Each point is reached from the start by the listed moves, each made 0, 1 or 2 times, or once backwards (-1), plus a little noise. Is the number of moves made odd or even? Then give how often each move was made.
In the rows, 128 means zero.

Moves:
(1): [122 112 118]
(2): [ 82 142 126]
(3): [135 140 110]
Start: [140 123 118]
Points:
[ 96 130  59] => odd (2, 1, 2)
[106 165 108] => odd (-1, 1, 1)
[147 130  72] => odd (1, 0, 2)

Moves:
(1): [124 135 128 124 109 126 123 133 132 136 136]
(2): [129 141 127 127 134 126 136 137 141 117 130]
(3): [158 110 158 110 135 123 132 148 118 116 124]
(4): [112 112 132 134 117 124 146 118 142 131 112]
(5): [132 128 132 143 116 112 145 130 121 128 124]
(6): [144 108 120 125 139 127 131 137 133 122 119]
(7): [116 126 127 120 140 118 132 122 125 130 130]
(8): [127 120 130 134 139 129 123 123 121 127 141]
(9): [139 130 122 129 111  99 138 113 131 119 124]
(10): [133 137 124 116 138 146 128 123 126 136 149]
(11): [130 129 114 125 107 126 145 127 122 111 128]
Start: [138 133 132 130 139 107 135 118 121 130 131]
Points:
[150  54 143 127 111  82 208 143  99  87  63] => even (-1, -1, 1, 1, 1, 1, 1, -1, -1, -1, 2)
[105 122  94 150 144 169  97  97 106 143 166] => even (0, -1, -1, 0, -1, 0, -1, 2, -1, 0, 1)
[112 123 183  94 206  99 140 111 134 129 119] => odd (-1, 1, 1, 1, -1, -1, 2, 0, 0, 0, -1)
[ 87 105 116 121 119 109 228  94 123 117 105] => odd (-1, 0, 0, 2, 1, 0, 2, -1, -1, 1, 2)
[183 109  90 173 180  50 134  82 112 117 141] => odd (-1, 0, -1, -1, 1, 2, 0, 2, 2, 0, -1)
[115 144 125 147  37  16 248  54 131 116 104] => odd (0, 0, 0, 2, 2, -1, 1, -1, 2, 1, 1)
[196 144 176 103 174 168 103 158  81 168 167] => even (0, -1, 1, -1, 1, 0, -1, -1, -1, 2, -1)

Moves:
(1): [127 121 124 135 128 124 132 118 132 135 122 120 120 129 126 130 130 131
 122 131 132 127 116 128 124]
(2): [125 123 135 123 121 131 132 127 127 126 129 127 127 119 115 128 124 132
 133 114 124 129 110 132 126]
(3): [132 133 127 128 120 127 152 134 125 122 129 129 133 128 136 138 112 132
 135 129 132 132 121 138 124]
(4): [128 122 123 121 129 130 124 124 124 132 130 126 121 124 136 129 125 132
 127 132 134 127 134 128 140]
(5): [133 125 125 126 124 119 123 124 126 124 123 118 126 134 133 123 136 132
 133 121 127 128 119 123 127]
(6): [123 125 129 132 133 125 130 131 124 130 126 130 139 127 129 134 123 131
 127 132 129 126 129 128 129]
(7): [128 135 119 128 135 131 125 123 126 125 128 123 120 117 126 141 131 121
 124 133 122 130 125 127 125]
(8): [130 117 135 128 131 122 134 129 125 117 136 129 120 134 136 135 130 128
 131 119 127 127 142 130 127]
(9): [137 126 119 130 128 129 123 123 126 121 132 123 132 125 132 125 126 128
 126 128 125 126 122 124 124]
(10): [123 133 130 132 124 124 126 128 125 114 128 130 131 120 118 116 128 145
 120 129 135 127 143 130 127]
(11): [131 124 132 114 133 124 133 125 130 126 122 121 124 133 127 128 123 125
 125 131 130 116 122 137 131]
(12): [133 131 136 123 127 123 139 122 127 132 123 130 128 121 122 128 124 123
 128 142 127 130 123 127 123]
(13): [120 126 126 122 106 130 134 130 121 141 127 128 127 128 120 130 127 135
 139 124 130 108 117 133 126]
(14): [127 129 124 126 116 138 147 124 130 126 122 126 125 135 138 156 131 141
 111 129 110 108 134 127 136]
(15): [127 129 134 109 115 135 122 134 124 134 136 120 116 114 123 127 120 144
 117 136 127 127 117 123 120]
(16): [150 130 129 148 126 126 111 125 142 129 129 131 132 110 132 143 124 130
 136 125 121 133 133 127 123]
(17): [132 139 131 131 126 128 122 130 123 125 136 124 125 133 129 120 123 130
 132 138 134 129 129 128 137]
(18): [149 135 131 139 125 129 126 108 123 123 130 127 117 136 126 134 122 144
 128 128 126 122 122 130 112]
(19): [127 126 139 121 122 130 130 122 123 129 125 127 127 128 129 133 121 114
 129 132 126 134 128 139 130]
(20): [132 147 120 131 127 115 132 140 115 134 135 116 130 127 114 118 130 132
 117 118 123 129 130 119 131]
(21): [127 131 130 127 124 132 130 125 132 123 124 129 125 130 137 119 124 124
 133 122 125 128 130 124 116]
(22): [130 117 115 124 129 122 125 134 136 130 122 125 127 125 128 127 115 135
 131 129 124 126 134 129 134]
(23): [135 126 126 125 125 137 121 126 128 119 128 127 137 136 125 129 112 127
 134 125 139 126 139 115 133]
(24): [129 130 136 134 119 116 126 137 122 131 125 143 113 124 120 129 127 134
 126 128 128 120 111 131 121]
Start: [128 124 134 135 124 112 131 124 135 138 117 128 122 139 130 136 125 119
 129 136 128 127 129 123 134]
Points:
[246 124 145 165  93 109  71  69 121 151 107 127  96  92  91 214  44 151
 119 138  93 109  81 104 138] => odd (0, 2, -1, 2, 0, 1, 0, -1, 1, -1, 0, 1, -1, 1, 0, 2, 0, 2, 2, 1, -1, 1, 2, 2)
[121 110 149 121  87   7 176 159  45 214 107 148  98 151  86 114 127 132
 167 116 131  97  76 142 135] => odd (-1, 0, 0, 2, 2, 2, -1, 1, -1, -1, -1, 2, 2, -1, -1, -1, -1, 1, 1, 2, -1, 1, -1, 2)
[ 75 109 122  96  52 100 200 131 111 128  60 153 106  90  70 190 127 208
  97 135  74  10  29 156  98] => odd (-1, 2, 0, -1, 1, 2, 2, -1, 1, 2, 1, 1, 2, 2, 0, -1, -1, 0, -1, -1, 0, 1, -1, 2)
